Every row gives one point. Each copy is the shape, with its points in the same order, stretched, turned, moved and blurred by noise. Some copies are also mirrored. Which?

Shape (7 x 3):
[[  2 -18 -12]
 [ 13  -8  -3]
 [ -4   0  37]
 [ -7  15  19]
 [ 32 -29  17]
 [-60  -2 -12]
 [-29  -7 -35]]
Copy 1 (7 x 3):
[[  6 -13  16]
 [  1 -17  -5]
 [-33   8 -18]
 [ -9  15 -14]
 [-28 -43 -13]
 [  6  50  49]
 [ 27  20  42]]
Copy 1 is: mirrored
Copy 2, 7 rows:
[[  5   0 -27]
 [  2  12 -12]
 [ 21  -3  21]
 [ -3  -3  19]
 [ 40  32 -17]
 [-11 -57  -2]
 [-21 -30 -28]]
Copy 2 is: only turned
Copy 3 (7 x 3):
[[  9  30 -25]
 [ 22  20 -21]
 [-12 -16  -7]
 [  1  -9   8]
 [ 19   7 -44]
 [-45  34  13]
 [ -6  51  -1]]
Copy 3 is: only turned

Shape:
[[ 21   6  10 -17]
 [ 34  34  30   4]
 [-21 -31  30  57]
 [-12 -47 -39  18]
 [ 30  30  18 -17]
 [-44 -14 -11  34]
 [-19 -42 -13 -18]
 [-24 -25 -19 -16]
 [-22 -48 -12   2]
 [ 45  31   8  -9]]
Copy 1:
[[ -3 -22   3  -9]
 [ 24 -36  -4 -21]
 [ 44  16  45  19]
 [-14  37   0  32]
 [  8 -34  -4 -21]
 [  8  42  12   0]
 [-26   9  24   9]
 [-24  20  11  -1]
 [-11  19  25  21]
 [ 11 -30 -21 -18]]
Copy 1 is: only turned
Copy 2:
[[ 14 -33   0   9]
 [ 21 -28  33  35]
 [-60  -9  15  13]
 [-17  25 -21 -36]
 [ 34 -41  21  17]
 [-32 -20  21 -29]
 [ -6 -37 -26 -26]
 [ -7 -30 -14 -31]
 [-26 -18 -27 -31]
 [ 38 -25  16  26]]
Copy 2 is: only turned

Shape, 10 rows:
[[-27  -8 -10  -5]
 [ -3 -15  -6  -2]
 [ 58  35  -5 -12]
 [ -8  14 -15  24]
 [-17   8  -9   3]
 [-17 -34 -18  17]
 [ 27  40  -1   9]
 [ -7 -18  10   7]
 [  8 -18  12  12]
 [ -7 -14  -9  29]]
Copy 1, 10 rows:
[[-20 -21  10  14]
 [ -6 -23   5  -4]
 [ 16  40 -11 -41]
 [-29  -8 -20  -6]
 [-22 -10  -4   7]
 [-22 -52   6  -8]
 [ -5  28 -28 -20]
 [  1 -34  -8   2]
 [  9 -32 -13 -10]
 [-21 -37 -16 -11]]
Copy 1 is: only turned
Copy 2 (10 x 4):
[[ -3  -2 -20  19]
 [-12  11  -8   7]
 [ 18  -3  16 -50]
 [ 24  14 -13  10]
 [ 12  -2 -14  13]
 [-17  31 -26  25]
 [ 33   0  14 -22]
 [-11  20   8  14]
 [-13  29  15   6]
 [  2  34 -10  18]]
Copy 2 is: mirrored
Copy 3 (10 x 4):
[[  6  33  13   3]
 [  0  15   4   7]
 [-26 -60  -5 -52]
 [ 23  24  -5 -15]
 [ 13  22   9  -8]
 [  9  52 -11  18]
 [  8 -34  -1 -38]
 [ 13   8   1  25]
 [  7  -6  -6  25]
 [ 21  31 -13  12]]
Copy 3 is: only turned
Copy 4:
[[-17   2 -26  27]
 [-14  -8 -17   9]
 [ 13  34  53 -51]
 [  9  27 -38 -16]
 [ -6  16 -25   9]
 [-24 -14 -51   1]
 [ 25  40  10 -38]
 [  2 -18 -32   7]
 [ 13 -20 -30  -2]
 [  1   3 -54 -12]]
Copy 4 is: only turned

Shape, 11 rows:
[[ 39   0 -24 -11  16   5]
 [ -8  20   2  -3   1   4]
 [ -5  -1  17   6  15  13]
 [ -5  13  16  -7  19  -5]
 [ 20  19  18 -17  -1  13]
 [  3   3  -6  60  16   5]
 [ -5   7 -24   3  10  -3]
 [-10  -2  16 -13 -17  -2]
 [ -6   1   3 -15  -3   9]
 [  1   3 -19  -2 -50  -3]
 [ 14   2  14  26  12  -4]]
Copy 1, 11 rows:
[[ 31 -24 -16  46  27   3]
 [ 19  11  -1   8 -10   8]
 [  1 -10 -17  11 -21  14]
 [  0  12 -19  18 -11   5]
 [ -4  -2  12  19   9  22]
 [ 33 -16  -1  53 -56  -6]
 [ 44   4 -13  19  -9  -5]
 [ -5  -3   0 -16  -8 -11]
 [ 15   1  -6  -8   0   5]
 [ 33  -9  39 -10   4 -32]
 [  4 -14  -9  33 -35  -2]]
Copy 1 is: only turned
Copy 2 (11 x 6):
[[ 14  21  41  -7  -5   8]
 [ 11  -6  -2 -12 -13  -1]
 [ 11 -18   2   7  -1   0]
 [  8 -19  15 -15  -4 -12]
 [  5  -5  24   0 -27  -7]
 [ 48   2 -18   6  12   0]
 [ 13   7   8 -20   4   8]
 [-15  -2  -6   1  -9 -13]
 [ -7  -3   5  -4  -9   2]
 [-12  40 -14  -5 -23  -1]
 [ 24  -1   1   6   8 -15]]
Copy 2 is: mirrored
Copy 3 (11 x 6):
[[ 18  13  -1   4 -41 -28]
 [ 10  11  14 -13  -9  17]
 [ 11  -4  10 -24  13  -1]
 [ 16  16  20 -17   9   0]
 [  2   4  24 -21 -27  -7]
 [ 40 -29   5   2  11  13]
 [ 19  16  -4   5  -8  10]
 [-19   1  17  -7   2   6]
 [ -7   6   5 -13  -9   6]
 [-27  -4  11  25 -35  20]
 [ 20 -14  23  -3  10  -7]]
Copy 3 is: only turned

Shape:
[[-31  24  26 -21  -6  22]
 [-28  11  -9  -9  -2  19]
 [  1 -35   2 -22  36 -37]
 [-17  18  18  42  14   6]
 [-12  25  25 -29 -21   1]
 [ 17 -36 -24 -20  10 -39]
 [  0  22   9  -8  -1   5]
 [ 29 -26 -29  -7  43 -23]
 [ -2  16  30 -15 -15  31]
 [-12  23   2 -13  -9 -12]
 [-25  12  27   4 -35  25]]
Copy 1 (11 x 6):
[[-32  26  26  21 -15  44]
 [-23  12  -2  -5   1  28]
 [ 17 -35 -13  26  -3 -33]
 [-31   3  54  11  26  -8]
 [-12  28  19   8 -23  26]
 [ 25 -35 -38 -12  -2 -40]
 [ -8  12  25  -2   1  16]
 [ 30 -44 -23  -3  24 -28]
 [-25  16  32   8 -23  48]
 [ -5  18  10  -2  -3   2]
 [-48  23  33  -5 -27  28]]
Copy 1 is: mirrored
Copy 2, 11 rows:
[[-46  12  -8  -8 -13  27]
 [-39  23 -10 -10   5   7]
 [ 18 -14 -30 -31  -9 -42]
 [-22 -25  20  42  12   1]
 [-26  12 -25 -10  -5  34]
 [ 28  11 -42 -31  14 -34]
 [-18  -3  -7  -9  15  17]
 [ 30 -17 -13 -44  29 -45]
 [-19  12   9  -6 -10  38]
 [-24   5 -30  -4  15  13]
 [-32  28   0  29 -13  39]]
Copy 2 is: mirrored
Copy 3 (11 x 6):
[[-26 -11  39  45  15   9]
 [-12  21  19  42 -11   5]
 [  9  -9 -55  -1   0 -32]
 [ 28  -4  -1  14  17  30]
 [-43 -16  45  13  12   6]
 [  0  11 -39 -27 -24 -32]
 [-19   7  27   3  14   7]
 [ 20  34 -50 -25   2 -35]
 [-15 -16  60  16  10   0]
 [-34   6  17   3   5  15]
 [ -9 -28  56  30 -15  17]]
Copy 3 is: mirrored
Copy 4, 11 rows:
[[ -4 -39  15 -13  13  -4]
 [  0 -28   7   4  -4  13]
 [  1  25 -40 -15  -6 -18]
 [ 37 -10  19 -23 -25  10]
 [-20 -14  28 -12  18 -10]
 [-22  39 -32  -2 -22 -15]
 [  1 -12  21  -2  -4 -13]
 [ 18  30 -34   9 -31 -23]
 [-10 -37  22 -11  -6 -16]
 [-10   2  15  -2   5  -2]
 [-16 -36  32 -23 -11   7]]
Copy 4 is: mirrored

Shape, 14 rows:
[[  1 -19  17 -22 -11 -24 -12   2]
 [-13  18 -37   0  11  19   4  -7]
 [ 10 -12  -3   7 -18 -10   5   2]
 [  2 -34 -28  -8  15   8   1 -36]
 [ 20   1   6 -16   1 -15   9  -1]
 [-17  13  -6   0 -26   7  31   2]
 [ -3  18 -23  -2   7 -19  -5   1]
 [ -6 -26  19   4 -15  -2 -10   2]
 [ 25  -9 -20 -14   1  16  27  -5]
 [-11 -13   9  -9  24  -1   0  14]
 [-18   1   4  10  18 -19  -5  -6]
 [ -9 -15 -20  -4  15   9   4 -10]
 [  2   7 -22  19  -8 -27 -13   7]
 [ 13 -24  22  -2   2   7  -8 -17]]
Copy 1 (14 x 8):
[[ 32 -11  17  -3  20  19  -6   8]
 [-52 -12   3  -2 -11  -4  14  -5]
 [ 14   0   4 -12   6  -8   4  -5]
 [ -7 -26  -8   0  -5  14  42 -21]
 [ 13   7   6  10  23   2   6  19]
 [-13 -16  28  -4  -3 -28 -10  13]
 [-19  -3 -11  -2   6   3  -5  17]
 [ 30 -15  19  -1   1   6  -7 -28]
 [-13  10  14   1   7  -2  35   9]
 [  2   5  10  27 -14  21 -10   6]
 [  3 -13 -14  23  -4   7 -22  -5]
 [-19 -12   5   2 -15   7  16  -8]
 [  3   4 -18 -19   0  -1  -9  -5]
 [ 19  -5   5  20  17   0  11 -30]]
Copy 1 is: only turned
Copy 2 (14 x 8):
[[ 25 -38  -7   4  17 -10  -7  -7]
 [-14  15  11 -24 -17  14 -13  15]
 [  1 -12 -10  -1   1 -27  -8  -9]
 [ -1 -19 -19 -60   1   5 -24 -12]
 [ 18 -15  11 -17  -6 -22  17 -11]
 [-29  -2  16  -7  -1 -23  -3  20]
 [ 24  13  12  -7  -5  -8  -7   8]
 [ -8 -28 -29  17  18 -11 -10   1]
 [-25 -16  19 -42 -13  -8   5 -25]
 [ -9  -3 -10   2  24   4  11  -6]
 [ 14  18 -20  -5  12 -18   4  17]
 [-16  -1 -10 -31   3   6 -13  -4]
 [ 28  10 -13  14  -6 -21 -22   6]
 [ -4 -28 -28 -14   4  -3  11  -8]]
Copy 2 is: mirrored
Copy 3 (14 x 8):
[[ 13  20  -1 -23  25 -27  -7  16]
 [-14   0  11  31 -22  22  -2 -15]
 [ -2  16 -16  -8  -1   9   8  20]
 [-10  16  -1  -4  36  32  -2 -19]
 [ 27   7  -7 -13 -11   5   9  13]
 [-14   3   0  18 -25   0  26  27]
 [ 19  -2  -4  21  -9  -1 -11   2]
 [-20  12 -21 -26  12 -15  -3  15]
 [ 13  27   4  -4 -13  43  32 -10]
 [  1  -3 -14 -16 -13 -27  -2 -17]
 [  2 -29 -15   1  -5 -25 -13   1]
 [-11   5   0   5   5   8  -1 -18]
 [  7   0 -25  14   1   6 -15  12]
 [ -8   3 -11 -36   5   6   1   8]]
Copy 3 is: mirrored

Shape (14 x 8):
[[  8  -7  -5  -5  21   4  -6   0]
 [-17  -2 -41   6  -5  12  22  -7]
 [  3  16   1 -14   3  -4  11  -3]
 [ -1  21   5 -14  -8 -12   0  -6]
 [  3  27   4  23   2  -4   2   3]
 [-55  -1   4 -15  -5 -10  11 -11]
 [  8  -3  -1  26  11  10  -3  -9]
 [  1  21   1 -13  -9 -15   2  -1]
 [ -6   3 -13  -9  25   5  -5  13]
 [  4   8  -3  38  -4   1  -5  41]
 [ 15  -9   6  -9  -3   4   0   5]
 [ 14  -8   5 -13  -8   3   3  -5]
 [ 12  -3  -2  10 -11 -18  -4   2]
 [  7  22 -16 -10 -17   6 -11  10]]
Copy 1:
[[ -7  -2  15   2  19  -4   0  12]
 [-22   4 -17  25 -25  21  18  14]
 [-14   9  26  10  -6  -5   2  -5]
 [-10  13  18   3 -15 -11  -5 -13]
 [ -7  22   8   5  -4  22  -3 -20]
 [-11  -9   7  24 -60  -2 -23   6]
 [-15  -1  -1   3  18  20  -7  -1]
 [ -7  20  16   4 -12 -10   0 -13]
 [  5   3  21   3  -4   4   7  15]
 [ 27  16 -20 -15   0  35   6 -33]
 [ -1  -5   4  -8  19 -15   0 -14]
 [-14  -2   5  -3  15 -17  -4  -8]
 [  4  12 -11  -5  11  -3 -12 -14]
 [ -8  27   6 -17  -7  -3  16 -19]]
Copy 1 is: only turned
Copy 2, 14 rows:
[[  1   7  -5  -2  15 -10  16  22]
 [  1  20 -24   6  14  15 -16  15]
 [ -5   3 -33  -6   4 -12   5  -8]
 [ -6  -3 -25  -9  -2 -18  -3 -16]
 [  2  29 -13 -29 -16 -19   3 -14]
 [-41   4  -7  28  18  10  -1 -28]
 [ 10  25   1 -14 -13   3  22  22]
 [ -4  -8 -26  -6   1 -14  -6 -19]
 [ -5  16 -11  -2  32 -21   7  12]
 [ 15  34  14 -43   9  -5   7 -20]
 [ 11 -10 -10  -5   9   6  11   2]
 [ 11 -12 -16   2  -1   9  11   2]
 [  6  -7   4 -24  -5   7   3   2]
 [ 15  -1 -27  -8   6 -26 -25  -7]]
Copy 2 is: only turned

Shape (12 x 9):
[[ 17 -17  17  -6  38   2 -17  21   8]
 [ -2  23 -18  -5 -23  20 -41 -32  18]
 [  7  17   8  11  -3  15  27 -14   9]
 [ -2   1  -3  -1  40 -14  -8  -2 -31]
 [-24   3 -13 -17 -17 -25  41   1  -6]
 [-45  10 -14   6   7  14   4 -25 -14]
 [-19   0  11  -2  -5 -13  25 -29  23]
 [  3  -3 -13  11  22  -9   6  -7  26]
 [-25 -16  21  31  -4  -4 -29  -5 -13]
 [-16 -22 -14 -22   2  13  18   5   1]
 [-13  23  19   3 -20  -9 -42  -7  30]
 [ 14 -22  24  -7 -12  12  18  -8  -1]]
Copy 1 (12 x 9):
[[ -4  26   7   7  13  29 -43  11  28]
 [ 57  -8  -3   2   1  18 -13 -10 -48]
 [ -5   7  -9  20 -17  -1   5   2 -41]
 [  6   2   2  -2  26 -48 -38   4  28]
 [-41 -22  17  -4  -9 -31  26 -28  -7]
 [ 10 -32   1 -31  10 -35 -21   7 -15]
 [-15  -4 -25 -10  -3  12  -7 -25 -32]
 [ -3   5 -27  12 -16   7 -20 -20  11]
 [ 33  13 -14 -35  36  -6 -12  28 -10]
 [-24 -23  17   2   6   9  -5   1   7]
 [ 32  20   3 -29   3  38 -12 -16 -41]
 [ -6  13  -6  20  19  24   5  15 -33]]
Copy 1 is: mirrored
Copy 2, 12 rows:
[[ -3 -10 -18  34  -1  30   8  23  21]
 [-17  -4  38 -54  28   7 -37  24  -3]
 [ 11  -8  17   1 -18 -23  -5  -4  22]
 [ -5   2  15  21 -27  41  -4   8 -26]
 [-13  36  -8  14   1 -18  -4 -46 -18]
 [ -8   1  60  -9   9   9   6 -29 -24]
 [ 12  21  22  29   3 -15 -32 -18   6]
 [-14  -8   2  16  -7   1 -19  -6  11]
 [-14 -19  33   0  31  -8   1  11 -23]
 [-10   0 -11   9  19   8  11 -37  -3]
 [-24  18  35 -12  38 -21 -34  43  12]
 [ 31 -15 -22   6   0  -9   1   2  15]]
Copy 2 is: only turned
Copy 3, 12 rows:
[[ 11  20 -19  -8 -17  -4  28   3  27]
 [  2  23   1  -3  -1 -30 -28  16 -32]
 [ -1 -13   8  28   3 -10 -12   9  16]
 [  9 -14 -31  -3 -24   7  16 -10  -4]
 [ -2 -14   4  34  29  10   7  16 -24]
 [-21 -19   5   1  -4   2  -3  13 -28]
 [-26  -5  -2  31  18   0  -5  14  -3]
 [ -7  -6  -3   2  19 -25  11   2   2]
 [-14  20   6  -3 -13  26   4 -17  -8]
 [  2   6   3  -7  16   7  10  35   0]
 [-14  35   6  23  -7 -19  -7  -3 -25]
 [  8  13  -9  13   3  25  -7  18  31]]
Copy 3 is: mirrored

Shape:
[[ -3 -18   9 -13   9   1  -8  22   8 -13  -2]
 [ 26 -35  -9 -36   9  -2  -7   2 -24  20   7]
 [ 17   1 -16  10  26 -52  23 -17   9   5   1]
 [ -5  15  20  -5 -19  -9  30   6 -34   1   9]
 [-13 -13 -24  -9   4 -12  -6  19  -2  -3   9]
 [-14 -11  -9  10  -6  -2 -25  -4  -3   4  -5]
 [-22 -39 -10 -10   6  -4  -7  -5  15   7  -1]
 [-28  26  18 -15  10 -10   1   4 -10  -8  18]
 [  4  37  -9  11 -29   3  13   4   1 -30  -9]
 [  2 -10  -6 -10  -2 -42  -2   7  -4   5 -14]
 [ 14 -18 -13  32   7  30  30   8 -33  40  -8]
 [-11  29  12 -10  -5   9  14  16   2  -4 -13]
 [  5 -17   0   3   7 -28  -1   3  -9  -2   5]
 [-15   0  -4   7  13 -11  17  -8 -23  -8 -21]]
Copy 1, 14 rows:
[[  1  -2  14  -7   7 -12  13   0   4 -29   2]
 [-33  -4  -3  -6   5 -14   5   9  13 -36 -55]
 [-19  53   5  -3  -3  20  -7 -42  -7  17 -17]
 [-24   0 -24 -17 -25 -15 -29 -14  -1   3  13]
 [ 22  19  -5 -10  -4  -1   3  10 -11 -15  -7]
 [ 19   1  -1 -11  19  16   7  20   2  11   0]
 [  6  21  20 -15  18  21   7  22  -4 -23   0]
 [ -3  -5  11   0 -32 -12 -33  -9 -32   3  11]
 [ 24  23 -12 -12 -20  -4 -27  -9  22  46  34]
 [  8  16  -7 -14  21   9  -4 -26   7  -8 -17]
 [-40  14 -40  20   1 -14  26  38  11 -12  10]
 [  2   3   1  14 -12 -20 -28  -2   0   3  33]
 [ -6  12  -4 -20   8   8   9 -17   0  -7 -16]
 [ -1  10 -13   2  -9  20  -6  -7   3  -9   6]]
Copy 1 is: only turned
Copy 2 (14 x 11):
[[ -1   5 -13 -16  20  -8  -9   0  14 -10   3]
 [-10  -9 -10 -24  20  47  22  -9  -8  -4   9]
 [  1   4  -8  11 -33  -2  52  -7 -37  44  35]
 [ 28 -14  11  -4 -15  28  18  20   2 -25  20]
 [ 21   1  -3 -31  -1  -6  -2 -10  -9  -5 -18]
 [ 13  -9   1 -20  -9   9   8   9  26   1 -30]
 [ -2  -8 -15 -33  -6  -4  -9  -9  20  -1  -7]
 [ 15 -30  14  -8  -4 -12 -11  16  -5 -21  -8]
 [ 23  25  28  27 -25   2  -7   9 -12   0  -1]
 [ 19 -11   6  -2  -3  14  23  -8   2  21  21]
 [-11  31  14 -60 -12  31  47  19 -20  -7  -9]
 [ 11  -2  38  -2  -5  -4 -13  12  -2  -8  11]
 [  8  -6 -12  -3  -3   8  29  -2   1   2   6]
 [  5   3  21 -19 -22 -13  33  -7  -6  -3   3]]
Copy 2 is: only turned
